Each row is a point. A path goes straight from each point to the next, and from the last back to the first. The post is the endless flat space through its rows: a point in 2 columns, a line in 3, a plane in 4, and so on, so that a path can go around it. How many times does the path go around the post? Going back the other way cancels.

Post (2 x 3):
-0.015, -0.027, 0.059
-0.007, 0.027, -0.011
Path, 19 rows:
-0.021, 0.016, -0.015
-0.058, -0.015, 0.092
-0.043, 0.028, -0.003
-0.032, 0.005, -0.015
-0.007, -0.026, 0.035
0.032, -0.031, 0.087
0.003, 0.014, 0.029
0.029, -0.040, 0.063
0.007, -0.035, 0.090
-0.017, 0.035, 0.034
-0.044, 0.004, 0.025
-0.027, 0.003, -0.032
-0.015, -0.064, 0.034
-0.012, 0.003, -0.005
0.011, -0.049, 0.044
0.012, 0.009, 0.034
-0.015, 0.021, 0.031
-0.026, 0.012, 0.020
-0.036, -0.009, -0.042
Times around: 2

Post, 7 rows:
-0.063, 0.016, -0.022, 0.041, -0.018, 0.019, 0.091, -0.023
0.031, -0.031, -0.019, -0.009, -0.057, 0.017, -0.019, 0.032
-0.013, -0.068, 0.075, 0.019, 0.007, -0.024, -0.043, -0.012
-0.020, 0.006, 0.037, -0.001, 0.014, -0.047, 0.016, -0.029
0.018, 0.012, -0.034, 0.023, -0.007, 0.015, 0.008, 0.040
0.049, -0.014, -0.041, 0.032, 0.013, 0.044, 0.015, -0.015
0.013, 0.036, 0.025, -0.005, -0.046, 0.021, 0.012, 0.036
Path (18 x 8):
0.010, 0.029, -0.025, 0.035, -0.050, 0.020, -0.003, -0.008
0.034, -0.006, 0.005, 0.018, -0.045, 0.003, 0.028, 0.007
0.066, 0.027, 0.001, -0.005, -0.008, -0.027, 0.029, 0.082
0.004, -0.031, -0.020, -0.006, -0.009, -0.008, -0.001, 0.019
-0.050, -0.039, -0.010, 0.020, 0.059, -0.015, 0.030, -0.028
0.033, -0.030, 0.040, 0.002, 0.014, 0.045, -0.012, 0.066
0.006, -0.068, -0.014, 0.030, -0.031, -0.030, 0.020, 0.029
0.064, -0.023, -0.012, 0.016, -0.113, 0.054, -0.015, 0.033
-0.003, 0.020, -0.089, 0.044, -0.010, 0.044, 0.019, -0.027
-0.011, -0.053, 0.010, 0.043, 0.029, 0.029, -0.001, -0.020
0.006, -0.010, 0.026, -0.012, 0.006, 0.033, 0.067, -0.058
-0.009, -0.061, -0.028, 0.028, 0.008, -0.049, 0.032, -0.021
0.010, -0.024, -0.011, 0.030, 0.038, -0.078, -0.024, -0.021
0.065, 0.026, -0.009, 0.017, -0.054, 0.036, -0.059, 0.003
-0.049, 0.037, -0.013, -0.010, 0.021, -0.002, 0.008, 0.018
-0.012, -0.010, 0.063, -0.012, 0.026, 0.017, 0.047, -0.006
-0.003, -0.092, -0.012, 0.041, 0.046, -0.027, 0.039, 0.008
-0.006, 0.049, -0.006, 0.038, 0.014, -0.076, 0.045, 0.001
Times around: 2

Post:
0.023, -0.022, 0.003, -0.015, 0.043, 0.018, 0.016, -0.016, -0.025, -0.013, -0.012
0.001, 0.014, 0.033, 0.049, 0.046, 0.037, 0.015, 0.038, 0.041, -0.073, 0.036
0.005, -0.016, -0.023, -0.053, -0.022, -0.017, -0.019, 0.025, -0.039, 0.003, -0.022
0.031, 0.022, -0.011, -0.006, 0.005, 0.023, -0.019, -0.010, -0.052, 0.034, -0.013
-0.021, 0.055, -0.026, 0.043, 0.055, 0.007, 0.010, 0.046, -0.013, -0.098, 0.009
0.021, 0.009, 0.000, -0.025, -0.027, 0.011, 0.030, 0.004, -0.067, 0.005, 0.023
-0.001, 0.024, 0.013, -0.046, -0.023, -0.026, -0.028, -0.028, -0.051, -0.011, -0.011
-0.004, 0.021, -0.013, -0.068, 0.034, -0.011, 0.017, -0.012, -0.030, 0.037, -0.009
-0.060, 0.010, -0.003, 0.080, -0.045, 0.048, 0.050, -0.025, -0.010, 0.004, 0.012
-0.014, 0.017, -0.024, 0.074, 0.015, -0.017, 0.018, 0.005, 0.030, -0.075, 0.035
Path, 28 rows:
0.023, -0.029, 0.015, -0.025, 0.061, 0.022, 0.017, -0.022, -0.087, 0.003, 0.016
0.013, 0.023, -0.056, -0.043, 0.079, -0.025, 0.058, -0.045, -0.062, 0.055, -0.019
0.044, -0.024, 0.013, -0.012, -0.001, -0.013, -0.011, 0.059, -0.037, -0.021, 0.004
-0.019, -0.083, 0.041, -0.014, -0.039, -0.001, -0.011, 0.019, 0.068, 0.004, 0.038
0.025, -0.025, 0.055, -0.029, 0.006, 0.033, -0.049, -0.036, -0.022, -0.006, 0.000
-0.059, 0.052, 0.010, 0.005, -0.027, 0.042, 0.024, -0.015, -0.092, 0.007, -0.010
0.017, 0.033, 0.028, 0.059, -0.032, 0.010, 0.010, 0.013, -0.065, -0.011, 0.013
0.020, 0.010, -0.031, 0.016, -0.041, -0.015, 0.053, 0.037, -0.079, -0.071, 0.020
-0.012, 0.023, 0.019, 0.016, -0.015, 0.000, -0.006, -0.009, -0.034, -0.023, 0.004
0.034, -0.029, 0.037, -0.025, -0.011, 0.011, -0.016, 0.006, -0.044, -0.017, 0.068
0.011, -0.004, 0.020, 0.026, 0.003, 0.067, -0.006, 0.007, -0.001, -0.022, 0.061
0.024, 0.050, 0.000, -0.003, 0.039, 0.029, 0.017, 0.020, 0.022, -0.009, 0.028
0.021, 0.080, -0.002, 0.013, 0.003, 0.052, -0.018, -0.009, -0.088, -0.031, 0.041
-0.023, 0.001, 0.005, -0.002, -0.074, 0.024, 0.032, 0.014, -0.082, -0.005, 0.079
0.012, -0.042, 0.005, -0.016, 0.008, -0.038, 0.051, 0.005, 0.017, 0.019, 0.063
0.007, -0.017, 0.000, -0.010, 0.016, -0.014, 0.026, 0.016, -0.072, -0.001, 0.009
0.034, -0.038, -0.009, 0.028, 0.054, 0.027, -0.037, 0.031, 0.008, -0.029, -0.001
-0.006, -0.004, -0.044, 0.043, 0.028, 0.054, 0.033, 0.018, -0.035, -0.026, 0.027
-0.056, 0.018, -0.081, 0.023, 0.019, -0.038, 0.029, -0.045, 0.006, -0.069, -0.050
0.001, -0.046, -0.026, -0.029, -0.042, -0.054, 0.052, 0.049, 0.042, -0.053, -0.006
-0.022, 0.024, 0.013, 0.045, 0.036, 0.034, 0.074, -0.035, -0.017, 0.070, -0.018
0.025, 0.063, -0.012, -0.050, 0.056, -0.022, -0.007, 0.018, -0.056, -0.035, -0.014
0.004, 0.041, -0.027, 0.032, 0.035, 0.002, -0.026, 0.027, 0.022, 0.025, -0.010
-0.042, -0.028, 0.012, -0.060, 0.061, 0.012, 0.028, 0.048, -0.017, 0.004, 0.014
0.007, 0.005, 0.002, -0.013, 0.009, 0.054, 0.038, 0.023, -0.074, -0.014, 0.039
-0.036, 0.033, -0.010, 0.039, 0.005, 0.079, 0.004, 0.012, -0.021, -0.015, -0.020
0.032, 0.039, -0.014, -0.004, 0.024, 0.013, 0.020, -0.001, 0.005, -0.014, 0.027
-0.013, 0.003, 0.032, 0.000, -0.076, 0.072, -0.058, 0.023, -0.046, 0.019, 0.023
Times around: 1

Post:
0.031, 0.026, -0.017, 0.039, 0.041, 0.007, 0.003, 0.036, 0.007, 0.041, 0.021, 0.040, 0.001, 0.014, 0.011, 0.052, 0.040, 0.048
-0.004, -0.001, -0.039, 0.032, -0.006, -0.001, -0.015, 0.009, 0.004, 0.015, -0.010, 0.005, 0.013, 0.038, -0.055, -0.006, -0.018, 0.056
0.072, 0.083, 0.034, 0.046, 0.030, 0.024, -0.009, -0.015, 0.003, 0.015, 0.041, -0.024, 0.001, -0.027, -0.029, 0.046, -0.011, 0.016
0.004, -0.029, 0.010, 0.054, 0.011, 0.002, -0.011, -0.015, 0.042, 0.015, 0.032, 0.006, 0.025, -0.096, -0.013, -0.007, -0.022, 0.003
0.010, -0.025, -0.018, -0.038, 0.004, -0.034, -0.002, 0.008, 0.035, 0.019, 0.005, 0.004, -0.051, 0.014, -0.010, 0.024, 0.025, 0.048
-0.015, -0.053, 0.038, 0.028, -0.034, -0.011, 0.017, -0.038, -0.018, -0.013, -0.031, -0.037, -0.021, -0.044, 0.008, -0.027, -0.037, 0.027
0.052, -0.053, -0.047, -0.054, -0.026, -0.022, 0.007, -0.007, -0.035, 0.053, 0.018, -0.019, 0.035, 0.063, -0.021, -0.017, -0.005, 0.019
0.025, -0.051, -0.003, -0.036, -0.028, 0.013, 0.061, -0.025, -0.033, -0.017, 0.031, 0.004, 0.080, -0.046, -0.058, -0.006, 0.001, 0.051
0.053, 0.001, -0.005, -0.025, -0.004, 0.024, 0.017, -0.019, 0.017, 0.025, 0.026, -0.002, 0.010, -0.011, 0.011, -0.052, -0.030, 0.018
0.000, -0.048, 0.012, -0.022, 0.022, -0.004, 0.015, 0.000, 0.015, 0.022, 0.014, 0.006, 0.076, 0.017, -0.043, -0.012, -0.024, 0.054
0.028, 0.050, 0.056, 0.015, 0.021, 0.040, -0.019, 0.010, -0.016, -0.021, 0.019, -0.021, 0.025, 0.028, 0.011, 0.042, 0.021, -0.010
-0.041, 0.024, -0.042, 0.041, 0.056, -0.016, -0.027, -0.035, -0.024, 0.041, 0.003, 0.002, 0.030, -0.025, -0.038, -0.025, -0.029, 0.024
-0.002, 0.007, 0.003, 0.024, 0.001, -0.054, 0.007, 0.007, -0.005, 0.023, -0.012, 0.040, 0.011, 0.018, -0.013, -0.015, -0.024, -0.004
0.006, 0.015, -0.007, 0.003, 0.020, -0.068, -0.022, -0.005, -0.006, 0.019, 0.019, -0.026, 0.006, 0.013, 0.030, -0.057, 0.010, 0.013
0.030, 0.004, 0.002, -0.022, 0.013, -0.021, 0.002, 0.041, -0.009, -0.014, -0.006, -0.009, 0.048, -0.037, 0.005, 0.043, -0.004, 0.020
-0.018, 0.067, 0.031, 0.029, 0.071, 0.006, 0.004, 0.041, -0.017, 0.011, 0.065, -0.013, 0.005, -0.016, -0.004, 0.016, -0.020, 0.021
0.024, -0.014, -0.048, 0.036, -0.039, -0.001, 0.046, -0.021, 0.043, 0.033, -0.007, -0.015, 0.031, 0.005, -0.002, -0.011, 0.005, -0.020
Path, 28 rows:
0.026, -0.039, 0.003, 0.028, 0.026, -0.051, 0.035, 0.009, -0.052, 0.036, 0.019, 0.032, 0.062, -0.028, -0.041, -0.022, -0.005, 0.061
0.042, 0.006, -0.022, 0.013, 0.019, 0.013, 0.008, 0.017, 0.001, 0.018, -0.026, -0.007, -0.003, -0.036, 0.016, 0.039, -0.032, -0.015
0.091, -0.015, -0.076, 0.021, 0.031, 0.031, -0.046, -0.009, -0.004, 0.053, 0.032, 0.041, 0.069, 0.037, -0.041, 0.020, -0.012, 0.063
0.033, -0.017, 0.027, 0.027, -0.020, -0.013, 0.024, -0.028, 0.007, 0.006, 0.035, 0.052, 0.032, -0.024, 0.006, -0.020, 0.021, 0.043
0.033, 0.061, 0.047, 0.013, -0.005, -0.039, -0.059, 0.008, -0.012, 0.000, 0.061, -0.017, 0.013, -0.039, -0.001, -0.007, 0.020, -0.029
0.011, -0.026, -0.008, 0.015, 0.005, -0.006, -0.033, -0.008, -0.031, 0.021, -0.010, -0.026, -0.001, 0.003, -0.034, -0.011, -0.011, 0.030
0.054, -0.061, 0.000, 0.002, 0.010, 0.021, 0.014, -0.019, -0.022, 0.032, 0.019, 0.008, 0.062, 0.004, -0.060, -0.022, -0.031, 0.043
-0.025, -0.095, 0.012, 0.021, -0.015, 0.001, 0.022, 0.023, 0.029, 0.068, -0.028, -0.012, 0.035, 0.008, -0.010, -0.059, -0.081, 0.011
-0.053, -0.024, 0.007, 0.041, -0.050, -0.031, -0.022, -0.049, -0.088, 0.021, 0.009, -0.031, 0.022, -0.017, -0.056, -0.048, -0.020, 0.021
-0.003, 0.013, 0.006, -0.041, 0.022, -0.098, -0.063, -0.015, -0.092, 0.001, -0.006, 0.001, 0.000, 0.005, -0.009, 0.080, 0.039, 0.028
0.072, 0.026, 0.045, -0.039, 0.017, -0.009, -0.012, 0.005, 0.020, -0.004, 0.027, 0.018, -0.028, 0.034, 0.047, -0.049, -0.001, 0.076
-0.028, -0.063, -0.031, -0.009, -0.030, 0.038, -0.032, -0.020, -0.021, 0.034, -0.040, -0.019, 0.011, 0.000, 0.043, 0.033, -0.003, 0.017
0.052, -0.057, -0.013, -0.013, 0.015, -0.034, -0.013, 0.004, -0.060, 0.102, 0.053, 0.025, 0.064, 0.013, -0.010, 0.016, 0.065, 0.065
0.052, -0.037, -0.018, -0.006, -0.036, -0.030, 0.017, -0.021, 0.010, -0.012, -0.032, 0.009, 0.046, -0.098, -0.048, 0.015, -0.036, -0.008
0.061, 0.047, 0.005, 0.088, 0.026, 0.048, 0.014, -0.021, 0.020, 0.000, 0.040, -0.015, 0.016, -0.033, -0.038, 0.061, 0.002, -0.014
0.044, 0.029, -0.013, -0.014, 0.073, -0.003, -0.063, 0.031, 0.033, 0.021, -0.010, 0.046, 0.029, 0.024, -0.036, 0.020, -0.036, 0.096
0.019, -0.054, 0.029, -0.064, 0.006, 0.006, 0.003, 0.036, 0.004, 0.006, -0.020, -0.025, 0.023, 0.088, -0.016, 0.018, -0.020, 0.021
0.019, 0.063, 0.031, -0.064, 0.112, -0.028, -0.023, -0.017, -0.099, 0.032, 0.050, 0.000, 0.019, -0.017, 0.027, -0.013, 0.031, 0.065
0.041, 0.041, 0.019, -0.005, -0.017, -0.002, -0.009, 0.045, 0.059, 0.021, 0.097, 0.012, 0.026, -0.021, -0.047, -0.044, -0.072, -0.015
-0.036, -0.079, -0.065, 0.000, 0.012, -0.016, 0.003, 0.013, -0.034, 0.040, 0.028, 0.015, 0.096, -0.008, -0.025, 0.003, -0.001, 0.038
-0.009, -0.047, -0.050, -0.028, -0.039, -0.039, -0.021, -0.007, 0.007, -0.020, -0.055, -0.029, 0.007, 0.020, -0.023, 0.031, -0.005, 0.003
-0.023, 0.010, -0.051, 0.063, 0.050, -0.007, -0.019, 0.017, 0.054, 0.012, 0.042, 0.009, 0.087, -0.001, 0.025, -0.039, -0.022, -0.003
-0.035, 0.055, -0.004, 0.062, 0.023, 0.032, 0.031, -0.008, -0.012, -0.028, -0.009, 0.051, 0.038, 0.031, 0.002, 0.012, 0.019, 0.070
-0.056, -0.010, -0.029, -0.011, 0.005, -0.050, -0.023, -0.024, -0.055, 0.028, -0.065, -0.018, 0.004, -0.028, 0.020, 0.005, -0.044, -0.001
0.042, 0.070, -0.025, -0.090, 0.023, -0.042, 0.011, -0.021, -0.041, -0.006, 0.072, -0.102, 0.050, -0.062, -0.050, 0.010, 0.021, 0.004
-0.027, -0.072, -0.042, -0.023, -0.009, -0.004, -0.003, -0.005, -0.011, 0.025, 0.074, 0.011, 0.047, 0.007, -0.034, -0.042, 0.024, 0.086
0.021, -0.039, -0.053, 0.031, -0.002, -0.067, 0.056, -0.004, 0.000, 0.043, 0.014, 0.051, 0.071, 0.012, -0.006, -0.026, 0.007, 0.076
0.056, -0.007, 0.023, -0.012, -0.001, 0.024, 0.015, -0.028, 0.027, -0.019, 0.026, 0.007, -0.005, 0.006, -0.016, -0.003, -0.022, -0.027
Times around: 0
